Rows are points. Each copy is the shape, with its points in the same order, turned, moved and blurred by noise. Is it also mirrored, or only turned?

Shape, 8 rows:
[[-0.61  0.46  0.05]
 [ 0.38 -0.37  0.02]
 [ 0.33 -0.34 -0.13]
 [ 0.34  0.35 -0.28]
 [-0.18 -0.33 -0.08]
 [ 0.41  0.39  0.21]
 [-0.58 -0.21 -0.19]
 [-0.61  0.00 -0.10]]
Copy 1, 8 rows:
[[-0.34 -0.53  0.00]
 [ 0.27  0.44  0.20]
 [ 0.28  0.37  0.05]
 [-0.23  0.39 -0.30]
 [ 0.45 -0.17  0.00]
 [-0.52  0.43  0.11]
 [ 0.32 -0.56 -0.14]
 [ 0.05 -0.57 -0.02]]
Copy 1 is: only turned
Copy 2, 8 rows:
[[-0.19  0.24  0.63]
 [ 0.16 -0.40 -0.46]
 [ 0.27 -0.33 -0.31]
 [ 0.31  0.28 -0.20]
 [ 0.10 -0.43  0.16]
 [-0.09  0.29 -0.38]
 [ 0.14 -0.39  0.59]
 [-0.01 -0.15  0.60]]
Copy 2 is: mirrored
Copy 3:
[[ 0.33  0.44 -0.31]
 [-0.06 -0.44  0.48]
 [-0.13 -0.51  0.38]
 [-0.51 -0.09 -0.06]
 [ 0.33 -0.39  0.15]
 [-0.44  0.24  0.37]
 [ 0.52 -0.28 -0.14]
 [ 0.41  0.03 -0.18]]
Copy 3 is: mirrored

Shape, 8 rows:
[[-0.15  0.18  0.19 -0.25]
 [ 0.32 -0.17  0.04 -0.33]
 [-0.49 -0.50  0.76  0.32]
 [-0.35 -0.01  0.43  0.19]
 [ 0.25  0.29  0.18  0.10]
 [ 0.41 -0.34  0.24 -0.02]
 [-0.40  0.21 -0.13 -0.30]
 [-0.47 -0.11 -0.46 -0.15]]
Copy 1, 8 rows:
[[-0.01 -0.02  0.57 -0.10]
 [ 0.48  0.11  0.31  0.20]
 [ 0.09 -1.03  0.54 -0.05]
 [-0.17 -0.48  0.58  0.07]
 [-0.23  0.08  0.49  0.34]
 [ 0.38 -0.15  0.14  0.48]
 [-0.11  0.13  0.36 -0.37]
 [-0.15 -0.08 -0.20 -0.43]]
Copy 1 is: only turned
Copy 2 (8 x 4):
[[ 0.28 -0.08  0.22  0.07]
 [-0.18 -0.36  0.27 -0.05]
 [ 0.09  0.14  0.38  1.10]
 [ 0.29  0.08  0.09  0.59]
 [ 0.09 -0.33 -0.23  0.18]
 [-0.33 -0.51  0.11  0.38]
 [ 0.29  0.31  0.25 -0.14]
 [-0.13  0.54  0.30 -0.17]]
Copy 2 is: only turned
